Every row gives one point. To make a cloud, some directions were put in groups of two or more. Within a group, all points are equally far from the middle, so they leave a hole (a ring in 2 directions, a hollow ball in 3). The other directions are filled evenly. Then the cloud was stretched, turned, moved and blurred a little. Count the holes, and give their numbers of directions, smallest first.

Cloud (21 x 3):
[[  2 -91  15]
 [ 77  38  -4]
 [ 14  39  18]
 [  4 -37   4]
 [-11 -32  25]
 [ 41 -11  76]
 [-32  -9  23]
 [-29  23 -17]
 [-46 -33  22]
 [ 18 -26 -76]
 [ 51 -20   1]
 [ 24  65  36]
 [  7 -12  39]
 [-23 -19 -15]
 [ 23 -54  20]
 [  0  -3 -22]
 [ 44  20 -15]
 [ 36 -45 -89]
 [ 16 -13  53]
 [ 32 -69  16]
 [ 58  18  12]]
Holes: 0

Cloud (28 x 4):
[[-52 -41 -13 -41]
 [-35  24  49  79]
 [-32  12  66   8]
 [ 57  26  11  47]
 [ -4  62  22  45]
 [ 65  -8 -27  -7]
 [ 14  34 -36  18]
 [-25  52  45  62]
 [-26  -8 -47  18]
 [ -1 -44 -34  41]
 [ 19 -73 -24 -13]
 [ 16 -75   7  32]
 [  2 -67  36  16]
 [ 40 -35 -48   7]
 [-75 -18   0  22]
 [ 64   4  39  35]
 [ 11  -4 -21 -65]
 [-17  48 -29  -3]
 [-33  23  64   8]
 [-15 -43 -14  59]
 [-23  -6 -48  17]
 [-11 -40 -27  50]
 [-72 -17 -16   3]
 [ 13  47 -20  24]
 [-55 -35  38  -2]
 [ 17 -11 -51  17]
 [ 25  46 -13  35]
 [ 22  47 -12  34]]
Holes: 2 (2, 2)

Cloud (27 x 4):
[[-62 -19 -52 -21]
 [ 20  -7   3 -39]
 [ 40   9  40 -32]
 [-70  19  17 -28]
 [ 44 -29 -34   2]
 [-35 -55  -6 -57]
 [-22   1  -2 -10]
 [-95 -15  47 -17]
 [-41 -46  21 -19]
 [  3  19  47 -37]
 [ 45 -29 -28  -7]
 [-28 -17 -32 -40]
 [-64  53   8 -22]
 [ 10  49   0  29]
 [-18  35 -69 -22]
 [-39  24  12  19]
 [-45  37 -48  -7]
 [ 40 -19  25 -34]
 [-50 -63   4 -57]
 [-22   2  49 -28]
 [-65  10 -38  31]
 [ -5  31 -47 -17]
 [ 20  17  39  -7]
 [-35  36 -46  -8]
 [-48  27 -39   2]
 [ -4  32 -10  31]
 [-26   2 -55 -31]]
Holes: 0

Cloud (55 x 6):
[[ -2  47   4  -7 -51   6]
 [-22  37  31 -59  -5 -41]
 [  2 -13  21  41 -52  44]
 [ 39   4 -17 -73   6 -20]
 [-40  16  44  10  28  -3]
 [ 52 -15 -19  24  11 -21]
 [ 12 -45   1  -3 -16 -46]
 [  9  79 -54  55  18  20]
 [ 30   9 -35  20 -72 -24]
 [ 34  21 -67  -5  63  -6]
 [ -8  16 -81  -9  25  25]
 [  3  47  47 -22  17 -28]
 [ 50 -10 -14 -60 -15 -19]
 [-43  51  25 -21  29 -18]
 [  5 -10  19 -85   6 -38]
 [ 63 -15   1 -38 -29 -46]
 [ 11  38 -35 -19  73 -25]
 [ 18  25 -28  25  51  28]
 [ 23  54   0  33 -74 -20]
 [  9  53  -9  64 -28  22]
 [ 31  53 -91  48  21   6]
 [ 42 -39   6  30 -17  20]
 [-59  30  -5 -31  25   2]
 [ 15   6  30  20  27  -2]
 [ 64 -34 -13   0 -24 -19]
 [ 45   6  38 -13 -22 -19]
 [ 56  38   8 -43 -19 -30]
 [ 10   7 -11  17  55  29]
 [ 61 -12 -53 -24  14 -53]
 [ 49 -50 -35 -10  10 -18]
 [ 43  23  -2  29   7 -54]
 [ 44  25 -55 -43  13 -90]
 [-58  32  35 -10  -5  14]
 [ -7  -4 -46 -38  49  45]
 [ 16  -4 -44 -48  25 -64]
 [-46  36  46  11   2  -3]
 [  9 -38  24  13 -57  47]
 [  9   6 -58 -10 -36 -43]
 [ -5 -53 -24   5 -57   6]
 [-43  32 -27   4  24  50]
 [ 21  36  -5  57 -61   0]
 [-26 -21 -21 -48 -27 -18]
 [ 49 -31  19  -2 -37   7]
 [ -1   8 -75 -20  36  33]
 [ 50  35   7  32   8 -16]
 [ 44  13  -1  31  18 -22]
 [ -5 -15 -34 -45  64  36]
 [ 21 -16  -8  10 -16 -59]
 [-30   5  29 -10 -49  29]
 [ 51   2 -19 -68  -8 -67]
 [-26  95  10   2  -6 -26]
 [ 12   5   6  37 -71   7]
 [-17  32   0  -9  -2  49]
 [ 10  43 -15 -28  49  19]
 [ 46  44  -1  33  22 -16]]
Holes: 2 (2, 3)
